Each point is reached from the start by the listed moves, each made once or not at all, plus a little noise. Is the number of moves made odd or even? Then give how often each move was made.

Moves:
(1): [45 -4 20]
(2): [-22  37  57]
Start: [-29  13  -3]
Points:
[-6 48 71] => even (1, 1)
[22  6 16] => odd (1, 0)
[-46  49  51] => odd (0, 1)

Moves:
(1): [ 39  -6  17   6   6  10  22 -24   8]
(2): [ -3  24 -21  11   2   0  18  -8  -2]
(3): [-32  14  37  -9   5  19  19 -16 -17]
(4): [-19  -5   8  35   1   5  -5  -4  25]
(5): [-20 -10 -31  -5  44  10  10 -22   0]
(6): [  5  -7 -16   5  -3  29   2  20  -5]
(7): [-16 -15  -7  18 -13  -7  34 -14 -12]
(8): [  5  -7  -3  11  21 -17  10  31 -10]
(9): [ -4   4  -8 -30  -2 -10  32  24  17]
Start: [-19 -12 -12 -21  12  11 -18  -8 -18]
Points:
[-95  10 -44 -14  61  64  57 -13   1] => even (0, 1, 1, 1, 1, 1, 0, 0, 1)
[-48   4  25 -30  18  31  -1 -24 -36] => odd (0, 0, 1, 0, 0, 0, 0, 0, 0)
[-87 -21 -13 -19  48  33  46 -62 -47] => odd (0, 0, 1, 0, 1, 0, 1, 0, 0)
[ -2  -1 -16  12  39   1  61  12  21] => odd (1, 1, 0, 1, 0, 0, 0, 1, 1)
[-59 -23 -24 -19  82  52  23   3 -51] => even (0, 0, 1, 0, 1, 1, 0, 1, 0)

Moves:
(1): [ 26  -1   4  -4  -8   9   8 -20   0  10  -7  -5   3   1  -5  10 -10  23
  -6  -7   7  15  13]
(2): [  4  22   2  -1  -3   9   0 -11   8  -2  -3   5  -3  -3  10  -1  -5   8
   3   8   3   0 -18]
(3): [-10  -4  20  12   5   1   4   1   3  -2   7  -4  -2   5   1   8  -7   0
  -7 -11   8   4  -1]
(4): [  1   3  -6  31   2   3   4   0   1  14 -12   5  -2  -1  -1   2  -2   9
   4   5  -2  -3   1]
(5): [  8   7   1  -2  18  -7   1  -5  -1  -1   0   2 -15   6  -7   2   6   1
   0   5  -4   7  -1]
(6): [ -3  -8   6  -1   4  23  -8   5 -10  -4   9  -4  -5   2  -2   1  -3  -2
  22  -8  -5   4   5]
(7): [-3 -4  3 -2 -1 11 14 -6 -1  2  8 -1 -4  0  2 -7  4  3 -9  2 -5  1  6]
(8): [ 2  2  4  1 -4  7  3 20  1  5  5 -2 -2  8  2  4 11  5 -3 -2  8  2  3]
(9): [ -4   0  -3  -5   5  16 -12  -9  29   4  -7  -6  -9  20   7  -2   3   2
 -13 -11  -2  -8   5]
(10): [-16  21  14  -7   1   5  -4 -13   1  33  -1   7   3  -2 -23   3   5 -14
   2   7   3  -4   1]
(11): [  3  -4 -10   2 -10   0 -10  -8   0   8  23   1  -4  12   1  18  -2  11
  -6   0 -18  -4  -2]
(12): [  2   1  -3   4  -4   6   7  -2   9 -12   4  19  -7   3 -12   2  -8   0
  -2   0   1  -2   3]
(13): [  5  10   8  -1   5  -3  11  -4   5  -3  -1  -4  20  10  -6   3   0  -9
   4   5 -11  -6  -7]
(14): [-12  -8   0 -10 -13   4  13   7 -14  11 -12  -5 -15  25  11  -6  -4  -9
   1  -4  -4  10  -9]
(15): [ 4 -8 -3 -2  1  2  8 -2 -2  5  2 14  2 -1 11  5  6 -3 -4 -4  1 -9 -4]
(16): [ -7   0  -8  -6   4   3   6   6  -1  -8  -9  -5   0 -10   2  25   0  -4
  -3   4  -6  -6  -2]
(17): [ -2  -8   3   2 -14   9  -2 -12  -7 -14 -13   9  -3   9 -12   8  29   5
  -5   6   7   0  -6]
(18): [-5 -7 -9 -4 13  9  1 -5 -2  4  1  6  6  4 -6 -2 -9 24  0  9 13 -4 -4]
(19): [ -5  -8  -3   1   0 -11  14   3   9   5   2  -2  -1  -3   3   1   5   9
  16  -1   0   5   0]
(20): [  0 -14  19  -1  -5   0  -7   1   1  -8   1   6 -10  14  12  13  -3   3
   0  26   0  -9  18]
Start: [ -1  13 -23   7 -10  -4 -11  24  14  -6   0  -3  20 -17 -12 -10  -4 -12
   6 -12 -17   3  -3]
Points:
[ 33  21 -32 -15   9  80  20 -16  49   0  29  15   1  35 -14  48  -9  49
  -9  -9 -33  -9  -6] => odd (1, 1, 0, 0, 1, 1, 1, 1, 1, 0, 1, 1, 1, 0, 1, 1, 0, 1, 0, 0)
[  2   1  13  22 -20  56  13 -28  39  47 -10  39 -14  95 -38  56  11  38
 -29  13 -11  -7   9] => odd (1, 0, 1, 1, 1, 0, 0, 1, 1, 1, 1, 1, 1, 1, 1, 0, 1, 1, 0, 1)
[  1  18   2  12  -1  60  44 -22  31  30  -2  37  23  -3 -27  43 -23  37
  33  33 -19 -14   8] => odd (1, 1, 0, 1, 0, 1, 1, 0, 0, 1, 0, 1, 1, 0, 1, 1, 0, 1, 1, 1)

Moves:
(1): [ 27  -5   4  13   7  10  -8   2  -1  -2   6  -2   0  11   9   9  -4  -5
  19   0   5  -5 -12  20  -3   1   2]
(2): [ -3  29  -3   3  -2  -4  -2   3 -13   2   8   4   5   4   6   0   1  -5
   5  -5  -2   3   0  -3   2  -1   4]
(3): [ -2   0  21   9  13   7  -7   0   2   1  -4   4   4  -6  13  -3   4   6
 -12   1   2   0   0   5   0   7  -3]
(4): [-10   7   3  30  -4  12   4   3  -2  -6  -2   4  22  -9 -17 -11 -14   4
 -14   6  -2   3 -18 -10   7   7  13]
(5): [ -1  -1  -5  11  22  13  11  19   0   8  14  -5   2 -11   0   0  -4  -3
 -10 -16  -2  13   6   1  -2   2   9]
(6): [  0   4  -6  -3  -6  23 -16  11   3  14   1  -7  -4   2  12   2  -2  -7
  -8  -8   5  -8   0   4  -5   5 -13]
(7): [  6  -1   1   1  -4   7  18   4   4   3 -10  -3  -4   5  -2  -4  -8  10
  -3  10   6   7   2   5   1  -5 -12]
(8): [ -2   2   5   7  -7 -13  -5  16   0  -9   3   1   4  -7  14  -6   0  -1
   0  -8   8  -4  -4   6   8   3  -2]
(9): [ 14   3  -3  13   6   6  -5   5  35   7   4  -1  11   9 -16   2  -2   1
   2  -1  -8  -6   0 -11  -4  -5   2]
(10): [ -2   0   0   1 -16 -15  -8   7  -9  33  -9  -2  -2  -7 -14   4  14  -6
  -3  -4   1  10   8   9  -9 -10  -3]
(11): [ -2  -7   5  -6  -8  -2   1 -10  -1   0  20  -2   6   0  -4  -1 -10   7
   2 -12  -3   1   0  -8 -11 -10 -10]
(12): [ 10   2 -13   6  -4   7   5   2   2  -2  -2  21  -1  -8  -5   2  13   2
  -7  -8   0  -2  10  -5   4  -8   3]
(13): [ -1   1 -10  -2  -1  -1  -3  -1   0  -1  -1  -4  15   8 -10   5   3  -4
  -6  -9  -3  -5  -1   5  -2  10 -13]
(14): [ -3  -7  -4   6  -9   0  -7   0  -1 -13  -4   2 -10  26  -1  -1   0   8
 -14  -8  -1   0  17  -1  10  -1  -1]
(15): [ -4  -6  -5  10  -7  -3  12  -7   9  10   7   0   7  -8  24   3  -4  -1
 -11   2 -10   3   7   8  15  -2  11]
(16): [ -5   0   0   6  -3  -1   3   3   2 -11  -2   7 -15  -3   6  28 -11   4
   0  -4 -12 -15   1   1 -10  -2   4]
(17): [  2  -1  -3  11  -4   2   6  -8   4  -8   1  -1  -7  -9   3 -14  14   2
   8  -5  -8  17   3   0  -8   0 -10]
(18): [  3  -3 -11   1   5   8 -10   4  -7  -1   8  -7   4  -5   0   4   2  12
   4  14   7   5   6   3  -2   2  -7]
(19): [-20 -11   1  12   0   8   3   5  -2  -2 -10  -1   5  -2   3   8   4   1
  18  -2  15  -4   2 -10   4   0  -7]
(20): [ -3  -2  -1   7   7  -1   3   3  -3  -2  13  10  -3  -3  -4   3   3 -11
  -2  10  -4  -8  -1  -2  -3   3  -1]
(21): [  9   4  -9   1   3  -2   1  -4  -2  -6  -2  -7   1   8   3   3   4 -12
 -10  -2  22   0   4  -2 -10  -4  -1]
(22): [  2   5   1  -5  -2   6 -11   6   0 -10  -9  20  10   0  -9   4 -18  -6
   6  13  -9  18  10   0  -6  -3  -8]
(23): [  4   3  11   5  -4  -3  -7   0  -3  -6   5 -11   7 -14  -7  -8  -3   0
   0  -5  -9  -7  19   9   6 -11 -13]
(24): [-12   6  -7   3  -3   2   6   0   5  -3   3  11   7  10  -4  -2  -5   3
   1  -8  10  -7   0  13  -1  -1  10]
Start: [  7   3 -25   4  -5  -3   0  -1   5  -5  23  -3   0   2  -3  17   8   6
  21  13 -13   1  -2  -9  -1 -17  10]
Points:
[ -9   4 -17  55 -56   5 -11  22  17 -11  36  20   6  -2  29  25 -15   0
 -21 -16 -12  11  62  39 -24 -45 -41] => odd (0, 0, 1, 0, 0, 1, 1, 1, 0, 1, 1, 0, 0, 1, 1, 1, 1, 0, 0, 1, 1, 1, 1, 1)
[ 28  -2 -24  43 -36  17 -31  24   9  10  33  11  -1 -19  22  46  31   5
  16 -43 -19 -10   8  30 -36 -20 -35] => even (1, 0, 1, 0, 0, 1, 0, 1, 0, 1, 1, 1, 1, 0, 0, 1, 1, 0, 0, 0, 0, 0, 0, 0)
[ 18  33 -57  55 -32   2   1  31  19   1  34  31  -1  14 -41  46  16  24
   8   1 -25 -18  57  11  -6 -58  -4] => odd (0, 1, 0, 0, 0, 0, 1, 0, 1, 1, 0, 1, 0, 1, 0, 1, 0, 1, 0, 1, 0, 0, 1, 1)
[ 26  31 -31  30   1  27 -22   9  21 -18  49  45  26  -8 -11  51 -15  24
  20  16 -39   7  24 -27 -27 -35  -8] => even (0, 1, 1, 0, 0, 0, 0, 0, 1, 0, 1, 1, 0, 0, 0, 1, 0, 1, 0, 0, 0, 1, 0, 0)
[ -7   1 -41  65 -24 -12  20  31  39  -1  13  15   0   3 -10  39  18  -5
  30  -2  19  -6  17  -4 -35 -37  -9] => even (0, 0, 0, 0, 0, 0, 1, 1, 1, 1, 0, 0, 0, 0, 0, 1, 1, 0, 1, 1, 1, 0, 0, 1)
[ 12  31 -23  52  11  22  -9  13  33 -37  47  22  10  22  -3  32 -14   6
  -2 -28 -30  35  40 -27 -42 -32  -4] => even (0, 1, 1, 0, 1, 0, 0, 0, 1, 0, 1, 0, 0, 1, 0, 1, 1, 0, 0, 0, 1, 1, 0, 0)
[ 18   0 -38  32 -38  24   1  -7  18 -27  47  -3   6  11  14   8 -12  -2
 -11   2 -25  23  56   7  -9 -42 -45] => even (0, 0, 0, 0, 0, 1, 1, 0, 0, 0, 1, 0, 0, 1, 1, 0, 1, 0, 0, 1, 1, 1, 1, 0)
[  4  35 -14  81  -3  14  11  40  39 -33  39  11   5  10   5   5  -8  32
  -1 -36 -28   6  41  19  -2 -34  -3] => odd (0, 1, 1, 0, 1, 0, 1, 1, 1, 0, 0, 0, 0, 1, 0, 1, 1, 0, 0, 0, 0, 0, 1, 1)
[ 34 -12 -52  74 -22   6  13   6  55 -43  72   4   8  40  21  43 -12  24
  13   2  -1 -14  22  24 -20 -37  -4] => odd (1, 0, 0, 0, 0, 0, 1, 1, 1, 0, 1, 0, 0, 1, 1, 1, 1, 1, 0, 1, 1, 0, 0, 1)
[  1  31 -76  49 -19  41 -12  28  -2 -24  86  33  16   3  16  56 -30  -7
 -19 -24 -16  -2  78  10 -17 -44  -2] => even (0, 1, 0, 0, 1, 1, 0, 0, 0, 0, 1, 1, 0, 1, 1, 1, 0, 1, 0, 1, 1, 1, 1, 1)
[  8  46 -55  95 -20  46 -29  11  25 -38  66  23  41  11 -28  28   2  17
 -33 -32 -22 -29  37 -10 -28 -23 -23] => even (0, 1, 1, 1, 0, 1, 0, 0, 1, 0, 1, 1, 1, 1, 0, 1, 1, 1, 0, 1, 1, 0, 1, 1)

Moves:
(1): [ 4 -6  1 -2 13 -6 -2 11  3  5  2  6 -5  3 17  6  1  2  8  0  7 -2  6  0]
(2): [ -2  14 -29  -7   1   4 -15  31   4   2  10  -8   2   2   8  -7   4  -5
  -3  -2  -8   1  -4   4]
(3): [ -4  -7   6   0  -3   7   0  -1 -11   2  15  -2  13   8  -9 -12  -5   0
   7  19   4 -11   7  -6]
(4): [ -9  -4  -6   1   2 -10   6  -4   4   0  -1  11  -1  12   7  -9  12  -5
  -7   3  -2   2   3  -7]
(5): [  7 -10  10   7  10   8   1   2  -3 -13  10  -2  11  13   1   0   9  -2
   4 -10   2   6  -2  15]
(6): [ -8   4   2   3   6  -1   5  -2   1  -6   0   1  12  -2   8  -9 -13  -5
   6  -2  -3   8 -14  -5]
(7): [-12   1 -12   1 -14 -15 -22 -14   8  12   7   0  11   6 -10  13  -7   7
  -6  -8   5   7   3   4]
(8): [  8  -6   4  -3 -11   4 -11  -7 -15  10  -4   0  14  -7  10 -18  17   4
   2 -15   3  -1   0  -6]
(9): [-22 -16   7  -3 -24  -1  -9  16  -7  -9   3  -2  10  -9  10   8   1  10
  -3  11   0  -5 -13   4]
(10): [ -3   9   0 -10  -1   7  -9   9  12  -8  -4   6  20   7  -1   8  -2   9
  -7   8   2  -2   8   7]
(11): [  4  -4   7  10  -1   2   1   4   5   0   5  -6   5 -14  -6  -8   4  10
  -1   1   5   7  -1  -6]
(12): [  1 -20  -1   9  20   8  -2 -14 -17  -2  -7  -3  -6  -5  -3  -2  -2  -5
  -3   7 -14  16  13  -8]
(13): [ -2  -2   5   1   4  -3   7 -13   0  -2   5 -15  -8   5   6  -3  10  11
   7   2 -16   1   2   2]
(14): [  4   9  -1   3   2   2  -3  14   8  -5  -3   3 -19   1   5 -15 -24   9
 -26 -14   8  -8   0  11]
(15): [  5  -1   5  23  -1   7  -7   0  13   3  -5 -15   7   9   9  -1   7   1
  -6   5  -1  -9  -5  -5]
(16): [ -4   3  20  -5   3  -4  -4  13  -4  27  -1  10  -2   3  -2   4  11   1
  -4   0 -16  12  -4   7]
(17): [ -8  19   6   0  -4   9  -4 -11  -6 -24   9   0 -11   8   0   3   2  -4
  -6  -4  -4   2   8  -1]
(18): [ 15  -3   6 -11  -5  -7  -5  -7   6  -5   2  -3  -4   0   5  -4  -3  -3
  -7   5  -3   6   4  -2]
(19): [ 15   2 -10  11  -7  -9  -3  13  -7  -7   6  16  14  -5   7   1  -5   2
   4  12 -11 -14 -10   3]
(20): [ -5  -5   6  -1  -1 -11  -1  26   2   0  -9   0  11  24 -11   8   7   9
   1 -10  -5 -11  -6 -15]
(21): [ 12  -6  13   1  -4  12  -4   7  17   8   2  20   0  -4   0   1  -3   5
   5  -4  -5  -4 -12 -13]
(22): [ 14 -16  12   8 -21  17  17  -3   4  13   1   1   7  -2  11   2  -1   2
   8  -9  -8  16  20  -4]
(23): [  5   6  -7  -4  12   0  18 -16 -12   3   2  -4  -7   5  10   4  -2   9
  -7   2  12   6  -6   0]
(24): [  3  -2  -4  11 -10   0  -5   9  -3   2 -12   8  -4   0   1  -9  -2   8
  12   3   2   7  -1  -2]
Start: [ 15   9 -22  -5  -7  -3  -9   0  -3 -18  18 -23  -7 -19   5  10  -9 -14
 -22  28  12  15   4  -5]
Points:
[ 34 -13  43  14 -10  36 -23  30 -17 -20  15 -13  23   6  10 -10  12  18
 -54 -18 -19  53  39  -5] => even (0, 0, 0, 0, 1, 0, 0, 1, 0, 1, 1, 1, 0, 1, 0, 1, 1, 0, 0, 1, 0, 1, 0, 0)
[ 16  -7  -6  28  23  20  -2 -32 -16 -23  22 -48  23  -3  43 -56  -5  24
 -58  43   8  25   9 -29] => odd (0, 0, 1, 1, 0, 1, 0, 1, 0, 1, 1, 1, 1, 1, 1, 0, 0, 0, 0, 0, 0, 0, 1, 0)
[ 30 -36  -5  24 -53  15 -47  -3  -8 -43  67 -12  48 -24  61 -21  17   9
 -21  13 -48  65   1 -26] => odd (0, 1, 0, 1, 1, 1, 1, 1, 1, 0, 1, 1, 1, 0, 0, 0, 1, 1, 1, 0, 1, 1, 0, 0)
[ 24  27 -15   5 -17 -10 -48  84 -31  -7  36  -4  -4  20  38 -31   8  24
 -19  19 -22  -6   2  -9] => odd (1, 1, 1, 0, 0, 0, 0, 1, 0, 0, 0, 0, 1, 1, 0, 1, 1, 0, 1, 1, 0, 0, 0, 1)
[  2 -29  47   3  -6  12  13   0 -17 -46  35 -28  32  23  41  11  23  23
 -41  32 -38  80  16 -19] => even (0, 0, 0, 1, 1, 1, 0, 0, 1, 1, 1, 1, 1, 0, 0, 1, 1, 1, 0, 1, 0, 1, 1, 0)
[ 38  19 -26  16  10   0 -38  72 -12 -14  13 -11  31  27  30 -26 -39  16
 -55  61 -22  18 -16 -16] => odd (0, 1, 1, 0, 0, 1, 0, 0, 0, 1, 0, 1, 0, 1, 1, 1, 0, 1, 1, 1, 0, 0, 1, 1)
[ 34  -3 -27  18 -18   8 -35  95  16 -32  43  23  64  23   2 -17  10  15
  -6  47  -3  -3 -15 -26] => even (0, 1, 1, 1, 1, 0, 0, 0, 0, 1, 1, 0, 0, 0, 0, 0, 0, 0, 1, 1, 1, 0, 0, 1)
